Each row of a before or after table is a point. The points were changed in one or more steps. Then noise was added and the rows were shuffled. The steps act on how far a point lies along the listed directions, d1 being the first. Write out the steps. A step turns or swaps two directions, mirrors them in a line or flattens them onto one, adds a multiple of one to another, or multiplies one. Angles are multiples of 10 degrees, from the lower direction toward the higher: turns from -170 to 170, lines from 10 to 170 but not 90. Use the fewest steps. Two steps may share a direction if one is a turn and the other turns, adds or multiplies; they go together, in the order done. Otherwise the lowest direction goes first.
(in the rows, 128 means zero)

Directions:
(1): [109  89]
(2): [ 89 147]
Before, 9 rows:
[[ 75 125]
 [122 106]
 [150 136]
 [128 160]
 [141 150]
 [ 84  98]
 [146 142]
 [ 46 164]
 [134 139]]
After, 9 rows:
[[126 146]
 [119 106]
 [114 106]
 [113 107]
 [132 115]
 [144 103]
 [219 136]
 [154 178]
 [170 159]]
Steps: turn d1 and d2 by 150 degrees

Directions:
(1): [159 176 139  91 144 102]
(2): [122  88 165 121 171 100]
(3): [ 70 137 123 104 107  94]
Before (11 x 6):
[[128 100 132 160 128 163]
 [129  96 151 107 165 120]
 [121  94 130 150 125 138]
 [129 188 139  90 153  98]
 [126  95 130 163  92 135]
 [123 101 189  90 187  74]
 [130 103 117 137 137 162]
 [128 128 126 111 141 140]
 [177 166 143 114 152 120]
 [ 14 141 112 106  69  81]
 [176 143 147 113 149  97]]
After (11 x 6):
[[ 71 164 126 101 127  95]
 [116 125 120 113 132 140]
 [176 108 146 154 123 135]
 [145 111 134 158 133 166]
 [139 107 118 134 142 164]
 [112 197  84 113  58 147]
 [ 85 127 109 131  82 106]
 [157 123 124 147 128 148]
 [201 203 166  74 174  82]
 [ 65 119 122 131 103 111]
 [125 149  96 118  99 159]]
Steps: swap d1 and d3; multiply d2 by -1

Directions:
(1): [ 98 124 121 177 114 186 118 127  89]
(2): [124 121 181 112  59 134 113 117 141]
Before (12 x 9):
[[123 128  97 132 155 105 147 125 149]
 [119 114 124 133 144 147 117 142 123]
 [110 115 203 138  30 162 104 132 133]
 [119 119 105 142 163 165 124 117 110]
 [137 132 140  95 101 109 145 122 138]
 [149 149 129  97 144  81 131 141 157]
 [119 123 194  97  38 125 106 100 139]
 [111 149 164 126  84 152 110 140 134]
 [146 140 123  91 149  78 141 129 144]
 [ 82 122 135 164  96 173 109 116 107]
 [100 129 120 175 121 188 117 129  90]
 [121 135 106 152 143 151 150 133 100]]
After (12 x 9):
[[133 136 121  94 121 112 147 124 139]
 [118 134 124 147 122 153 146 133 106]
 [ 81 118 166 157  57 175 102 108 113]
 [149 145  96  95 188  76 149 137 136]
 [120 114 133 132 134 146 116 137 124]
 [122 128 188  98  41 126 108 102 138]
 [107 113 218 131   6 163 101 131 141]
 [108 150 172 121  71 155 109 141 138]
 [ 99 125 155 165  75 192 105 122  99]
 [120 119 121 138 145 167 119 115 113]
 [147 152 104 110 180  77 144 145 150]
 [123 130  87 137 167  99 148 128 147]]
Steps: add 0.7 times d1 to d2
